Rows are points. Each copy is the shape, with its points in the same order, turned, moved and blurred by noise. Some copies are also mirrored. Which?

Shape:
|  .02 |  .24 |
|  .50 |  .08 |
|  .53 | -.21 |
|  .43 | -.51 |
|  .00 |  .28 |
| -.19 |  .18 |
|  .09 | -.24 |
|  .20 | -.05 |
Copy 1:
| -.17 |  .31 |
|  .31 |  .23 |
|  .43 |  .02 |
|  .39 | -.34 |
| -.22 |  .31 |
| -.34 |  .20 |
|  .05 | -.18 |
|  .07 |  .08 |
Copy 1 is: only turned
Copy 2:
|  .07 |  .20 |
|  .45 | -.15 |
|  .40 | -.39 |
|  .22 | -.65 |
|  .06 |  .22 |
| -.13 |  .24 |
| -.03 | -.28 |
|  .12 | -.12 |
Copy 2 is: only turned

Shape, 6 rows:
|  .11 |  .20 | -.32 |
| -.36 |  .09 |  .03 |
|  .01 |  .52 | -.18 |
| -.25 | -.17 |  .31 |
|  .40 | -.36 |  .49 |
|  .09 | -.08 |  .10 |
Copy 1, 6 rows:
| -.05 |  .33 | -.21 |
| -.26 | -.07 |  .08 |
| -.34 |  .38 |  .01 |
|  .03 | -.32 |  .25 |
|  .64 | -.10 |  .41 |
|  .23 | -.01 |  .13 |
Copy 1 is: only turned
Copy 2 (6 x 3):
|  .05 |  .09 | -.24 |
| -.32 |  .01 |  .19 |
|  .04 |  .39 | -.06 |
| -.21 | -.29 |  .42 |
|  .42 | -.57 |  .47 |
|  .06 | -.21 |  .18 |
Copy 2 is: only turned
Copy 3, 6 rows:
|  .07 |  .03 | -.34 |
| -.32 |  .26 |  .06 |
|  .14 |  .41 | -.33 |
| -.24 |  .06 |  .37 |
|  .32 | -.34 |  .58 |
|  .08 | -.07 |  .16 |
Copy 3 is: only turned
Copy 4, 6 rows:
|  .12 | -.04 | -.36 |
|  .14 | -.29 |  .20 |
|  .48 | -.01 | -.26 |
| -.13 | -.14 |  .40 |
| -.47 |  .50 |  .30 |
| -.13 |  .09 |  .09 |
Copy 4 is: mirrored

Shape, 8 rows:
| -.31 | -.12 | -.31 | -.23 |
| -.38 |  .08 |  .23 |  .14 |
|  .29 | -.18 | -.39 | -.29 |
|  .00 |  .40 |  .31 | -.29 |
| -.18 |  .22 |  .00 |  .22 |
|  .06 | -.48 | -.28 | -.10 |
| -.26 |  .09 |  .26 |  .09 |
|  .26 | -.42 | -.36 | -.24 |
Copy 1:
| -.17 | -.28 | -.03 | -.42 |
| -.42 |  .09 | -.13 |  .07 |
|  .50 | -.34 | -.03 | -.31 |
| -.05 |  .23 | -.60 | -.07 |
| -.21 |  .20 |  .04 | -.10 |
|  .20 | -.47 |  .14 | -.13 |
| -.30 |  .08 | -.20 |  .10 |
|  .40 | -.54 |  .09 | -.17 |
Copy 1 is: mirrored
Copy 2:
| -.17 |  .41 |  .20 |  .29 |
| -.37 | -.22 |  .06 |  .12 |
|  .39 |  .43 |  .27 |  .14 |
| -.17 | -.07 |  .36 | -.42 |
| -.19 | -.05 | -.15 | -.01 |
|  .27 |  .25 |  .23 |  .50 |
| -.27 | -.22 |  .11 |  .03 |
|  .48 |  .38 |  .32 |  .38 |
Copy 2 is: mirrored
Copy 3:
| -.26 |  .08 | -.34 | -.43 |
| -.26 |  .19 |  .11 |  .11 |
|  .28 |  .03 | -.50 | -.49 |
|  .20 |  .52 |  .19 | -.21 |
| -.07 |  .26 | -.16 |  .17 |
|  .04 | -.32 | -.41 | -.41 |
| -.15 |  .14 |  .10 |  .09 |
|  .28 | -.17 | -.48 | -.55 |
Copy 3 is: only turned
Copy 4:
| -.21 | -.01 | -.45 | -.21 |
| -.16 | -.03 | -.06 |  .33 |
|  .04 | -.03 | -.15 | -.65 |
|  .17 | -.56 | -.07 |  .15 |
|  .09 |  .09 | -.09 |  .21 |
| -.29 |  .18 | -.10 | -.52 |
| -.11 | -.13 |  .00 |  .26 |
| -.16 |  .07 | -.10 | -.73 |
Copy 4 is: mirrored

Shape, 10 rows:
|  .42 | -.19 | -.14 | -.25 | -.14 |  .29 |
|  .28 |  .20 | -.14 | -.13 |  .14 |  .19 |
| -.14 |  .12 | -.46 | -.04 |  .35 | -.45 |
| -.44 |  .17 | -.16 |  .01 | -.08 | -.19 |
|  .42 |  .20 | -.32 |  .35 |  .37 | -.21 |
|  .69 | -.09 |  .17 | -.18 | -.38 |  .43 |
| -.30 | -.17 | -.30 |  .13 |  .16 | -.01 |
|  .54 | -.17 |  .37 | -.15 | -.04 |  .40 |
|  .33 | -.07 | -.16 |  .12 | -.14 | -.01 |
| -.15 | -.32 |  .15 | -.28 | -.23 | -.17 |
Copy 1:
|  .07 | -.27 | -.08 |  .07 | -.49 | -.37 |
|  .06 |  .03 | -.28 |  .11 | -.10 | -.42 |
|  .28 | -.15 | -.56 | -.15 |  .46 |  .09 |
| -.26 |  .10 | -.34 | -.22 |  .19 |  .18 |
|  .45 | -.02 | -.26 |  .46 |  .31 | -.12 |
|  .06 |  .00 |  .22 |  .26 | -.76 | -.43 |
| -.25 | -.32 | -.29 |  .00 |  .29 |  .03 |
| -.02 | -.01 |  .37 |  .15 | -.41 | -.59 |
|  .12 | -.17 | -.08 |  .20 | -.18 | -.06 |
| -.16 | -.16 |  .15 | -.45 | -.16 | -.01 |
Copy 1 is: mirrored
Copy 2:
|  .44 | -.03 | -.08 | -.35 | -.20 |  .34 |
|  .23 |  .34 | -.04 | -.14 | -.02 |  .22 |
| -.24 |  .39 | -.51 | -.21 |  .24 | -.34 |
| -.46 |  .15 | -.22 | -.15 | -.20 | -.06 |
|  .38 |  .40 | -.43 |  .25 |  .00 | -.19 |
|  .74 |  .03 |  .26 | -.30 | -.50 |  .44 |
| -.19 | -.02 | -.49 | -.01 |  .02 |  .06 |
|  .64 | -.14 |  .29 | -.09 | -.17 |  .29 |
|  .36 |  .15 | -.22 | -.16 | -.36 |  .01 |
| -.05 | -.30 |  .07 | -.49 | -.22 | -.12 |
Copy 2 is: only turned
Copy 3:
| -.12 |  .07 |  .08 | -.14 |  .17 | -.47 |
|  .08 |  .16 | -.03 | -.11 |  .33 | -.03 |
|  .56 | -.26 | -.42 | -.01 |  .11 |  .20 |
|  .19 | -.04 | -.30 |  .17 | -.32 |  .32 |
|  .54 | -.15 | -.08 |  .31 |  .55 | -.05 |
| -.22 |  .30 |  .48 | -.04 |  .19 | -.60 |
|  .00 | -.25 | -.39 |  .23 |  .00 |  .10 |
| -.32 |  .02 |  .53 | -.03 |  .34 | -.32 |
|  .17 | -.06 |  .07 |  .20 |  .11 | -.32 |
| -.10 | -.27 |  .10 | -.12 | -.43 | -.07 |
Copy 3 is: mirrored

Shape:
|  .23 | -.16 | -.08 | -.17 |  .49 |  .46 | -.28 | -.32 |
| -.24 |  .08 |  .12 |  .45 | -.29 | -.37 | -.08 |  .44 |
| -.42 |  .17 |  .28 | -.13 |  .18 | -.20 | -.16 |  .28 |
|  .04 |  .22 |  .34 |  .09 |  .02 | -.15 | -.03 |  .58 |
| -.02 | -.04 |  .24 |  .08 |  .45 |  .01 | -.57 |  .33 |
| -.16 |  .18 |  .32 |  .37 | -.20 |  .22 |  .18 | -.11 |
| -.31 | -.16 |  .12 |  .07 |  .00 | -.06 | -.14 |  .43 |
|  .07 | -.25 |  .26 |  .22 |  .25 |  .06 |  .35 | -.22 |
|  .19 | -.03 | -.33 | -.45 |  .51 |  .39 |  .06 | -.11 |
|  .37 | -.21 | -.02 | -.60 |  .35 |  .18 | -.34 | -.32 |
| -.12 |  .26 | -.01 |  .09 |  .25 | -.35 | -.21 |  .21 |
Copy 1:
| -.08 |  .43 | -.49 |  .36 |  .21 | -.13 | -.53 |  .01 |
| -.18 | -.31 |  .34 |  .10 | -.41 | -.17 |  .43 |  .35 |
| -.17 |  .01 |  .31 |  .01 | -.30 |  .27 | -.22 |  .34 |
| -.06 |  .20 |  .45 |  .18 | -.22 |  .16 |  .27 |  .29 |
| -.20 |  .31 |  .16 |  .42 | -.21 | -.07 | -.32 |  .53 |
| -.20 | -.13 |  .23 | -.02 | -.18 | -.25 |  .09 | -.41 |
|  .10 | -.02 |  .14 |  .16 | -.42 |  .01 |  .04 |  .28 |
|  .26 | -.16 |  .09 |  .07 |  .23 | -.22 | -.20 | -.18 |
|  .12 |  .37 | -.68 |  .18 |  .23 |  .32 | -.24 | -.02 |
|  .14 |  .68 | -.58 | -.11 |  .17 | -.07 | -.45 |  .24 |
| -.35 | -.06 |  .12 |  .14 |  .10 |  .08 |  .05 |  .48 |
Copy 1 is: only turned
Copy 2:
|  .79 |  .21 |  .29 |  .12 |  .02 | -.40 | -.22 |  .03 |
| -.56 |  .03 |  .20 | -.08 |  .01 |  .35 |  .17 |  .12 |
| -.14 | -.23 |  .46 | -.42 | -.07 | -.10 |  .00 |  .24 |
| -.21 |  .06 |  .24 | -.44 | -.07 |  .34 | -.28 |  .18 |
|  .13 |  .24 |  .79 | -.16 | -.02 |  .02 | -.22 |  .24 |
|  .02 | -.15 |  .00 | -.12 | -.05 |  .16 |  .11 | -.45 |
| -.05 |  .00 |  .34 | -.23 |  .02 |  .21 |  .21 |  .33 |
|  .40 | -.36 |  .04 |  .23 | -.14 |  .17 | -.15 | -.08 |
|  .74 |  .04 | -.04 | -.09 |  .23 | -.44 | -.33 |  .31 |
|  .72 |  .24 |  .15 | -.01 | -.36 | -.57 | -.28 |  .36 |
| -.29 | -.04 |  .37 | -.10 |  .08 | -.14 | -.26 |  .25 |
Copy 2 is: mirrored
Copy 3, 11 rows:
|  .17 | -.32 | -.14 |  .67 |  .08 | -.30 | -.27 |  .27 |
| -.13 |  .39 |  .15 | -.07 | -.51 |  .29 |  .31 | -.27 |
| -.38 |  .18 | -.01 |  .17 | -.26 | -.01 | -.18 | -.43 |
| -.41 |  .37 |  .21 | -.10 | -.36 |  .16 | -.12 |  .02 |
| -.19 |  .35 |  .12 |  .60 | -.34 | -.19 | -.19 |  .03 |
| -.26 | -.38 |  .18 |  .11 | -.36 |  .32 |  .25 | -.11 |
| -.04 |  .36 |  .20 |  .22 | -.20 |  .17 | -.06 | -.29 |
| -.18 | -.27 |  .23 |  .23 |  .25 | -.06 |  .35 |  .01 |
|  .14 | -.25 | -.33 |  .33 |  .38 | -.13 | -.47 |  .21 |
|  .24 | -.26 | -.05 |  .27 |  .08 | -.64 | -.50 |  .20 |
| -.25 |  .34 | -.26 |  .14 | -.32 | -.11 |  .04 | -.12 |
Copy 3 is: mirrored

Shape (13 x 9):
| -.22 |  .34 | -.07 |  .39 | -.37 | -.06 |  .02 |  .20 |  .01 |
|  .20 |  .28 | -.37 | -.13 |  .27 | -.21 | -.23 |  .15 | -.14 |
| -.02 | -.01 |  .24 |  .03 | -.01 | -.28 |  .27 | -.09 |  .25 |
|  .27 |  .21 | -.39 | -.03 |  .13 | -.13 | -.33 | -.02 | -.24 |
|  .05 |  .24 | -.22 |  .16 |  .60 | -.41 | -.34 | -.13 | -.13 |
|  .01 |  .05 |  .29 |  .21 | -.01 |  .37 |  .57 | -.16 |  .13 |
| -.26 | -.20 |  .32 |  .08 |  .05 | -.06 |  .11 | -.28 | -.03 |
| -.10 |  .09 |  .21 |  .31 | -.03 | -.05 |  .16 |  .46 | -.05 |
|  .39 | -.06 |  .35 |  .25 |  .06 |  .25 |  .01 | -.28 |  .32 |
|  .18 | -.29 |  .14 |  .39 | -.13 |  .05 |  .46 | -.15 |  .23 |
|  .10 |  .48 | -.06 |  .07 | -.21 | -.40 | -.23 |  .49 | -.55 |
|  .25 | -.35 |  .02 |  .17 |  .14 |  .25 |  .01 | -.09 |  .09 |
| -.20 |  .10 |  .03 | -.08 |  .10 | -.17 | -.14 |  .14 |  .14 |
Copy 1, 13 rows:
| -.21 |  .01 | -.15 |  .41 | -.21 |  .04 |  .24 |  .07 |  .09 |
|  .00 |  .09 | -.40 | -.29 | -.08 | -.26 | -.32 |  .33 |  .09 |
|  .17 | -.04 |  .14 |  .21 |  .19 | -.25 | -.10 | -.22 |  .30 |
| -.11 |  .01 | -.46 | -.28 | -.23 | -.20 | -.42 |  .15 | -.04 |
| -.27 |  .20 | -.32 | -.02 |  .10 | -.37 | -.77 |  .22 |  .08 |
|  .42 |  .07 |  .00 |  .36 |  .28 |  .32 | -.04 | -.42 | -.02 |
| -.08 | -.08 |  .30 |  .11 |  .23 | -.04 | -.29 | -.38 | -.02 |
|  .09 | -.12 |  .13 |  .37 |  .00 |  .12 | -.01 |  .32 |  .13 |
|  .37 |  .02 |  .03 |  .17 | -.12 |  .23 | -.50 | -.48 |  .31 |
|  .33 | -.38 | -.06 |  .43 |  .16 |  .18 | -.17 | -.41 |  .24 |
| -.08 | -.04 | -.10 |  .10 | -.48 | -.38 |  .01 |  .64 | -.20 |
|  .21 | -.25 | -.08 | -.07 |  .09 |  .31 | -.47 | -.23 |  .20 |
| -.13 |  .12 |  .09 | -.09 |  .08 | -.13 | -.13 |  .09 |  .25 |
Copy 1 is: only turned
Copy 2, 13 rows:
| -.06 |  .59 | -.20 |  .24 |  .03 | -.17 |  .17 | -.14 | -.28 |
|  .32 | -.06 | -.42 | -.04 |  .11 | -.36 | -.04 |  .34 | -.03 |
| -.19 |  .03 |  .28 |  .03 |  .02 | -.25 |  .17 | -.11 |  .16 |
|  .44 | -.14 | -.43 |  .05 |  .08 | -.25 | -.12 |  .17 | -.18 |
|  .08 | -.30 | -.46 | -.01 |  .40 | -.62 | -.20 |  .08 | -.02 |
| -.07 |  .13 |  .46 |  .24 |  .45 |  .21 |  .36 | -.11 | -.06 |
| -.32 | -.10 |  .23 | -.11 |  .21 | -.04 | -.01 | -.28 | -.18 |
| -.34 |  .34 |  .02 |  .31 |  .11 | -.13 |  .08 |  .26 | -.24 |
|  .05 | -.14 |  .28 |  .45 |  .28 |  .21 | -.13 | -.24 |  .23 |
| -.21 | -.11 |  .27 |  .43 |  .06 |  .14 |  .42 | -.24 |  .02 |
|  .21 |  .38 | -.22 |  .14 | -.20 | -.55 | -.18 |  .42 | -.58 |
| -.06 | -.30 | -.02 |  .26 |  .17 |  .32 |  .04 | -.01 |  .01 |
| -.15 |  .17 | -.14 | -.16 |  .09 | -.20 | -.07 |  .09 |  .08 |
Copy 2 is: only turned
Copy 3:
|  .19 | -.06 | -.17 |  .52 | -.54 | -.13 |  .25 |  .18 | -.03 |
| -.06 |  .10 | -.33 |  .01 |  .14 |  .02 |  .28 |  .56 |  .07 |
|  .01 |  .27 |  .29 |  .22 | -.12 | -.20 |  .09 | -.14 | -.12 |
|  .08 | -.03 | -.43 | -.09 |  .07 | -.08 |  .27 |  .48 |  .18 |
| -.14 |  .15 | -.43 |  .26 |  .44 | -.09 |  .03 |  .35 | -.09 |
|  .19 | -.07 |  .35 |  .34 | -.12 |  .05 |  .39 | -.53 |  .22 |
| -.20 | -.11 |  .23 |  .27 | -.08 | -.30 | -.04 | -.25 |  .15 |
|  .14 | -.27 |  .22 |  .51 | -.30 |  .11 |  .11 |  .20 | -.14 |
|  .48 |  .05 |  .06 | -.08 |  .03 |  .00 |  .00 | -.44 |  .21 |
|  .29 | -.20 |  .21 |  .11 | -.23 | -.28 |  .27 | -.50 | -.19 |
|  .17 | -.11 | -.01 |  .40 | -.18 | -.14 |  .19 |  .94 |  .09 |
|  .18 | -.29 | -.05 | -.17 |  .01 |  .00 |  .06 | -.27 |  .03 |
| -.19 |  .13 | -.07 |  .20 | -.14 |  .07 | -.05 |  .21 | -.03 |
Copy 3 is: mirrored
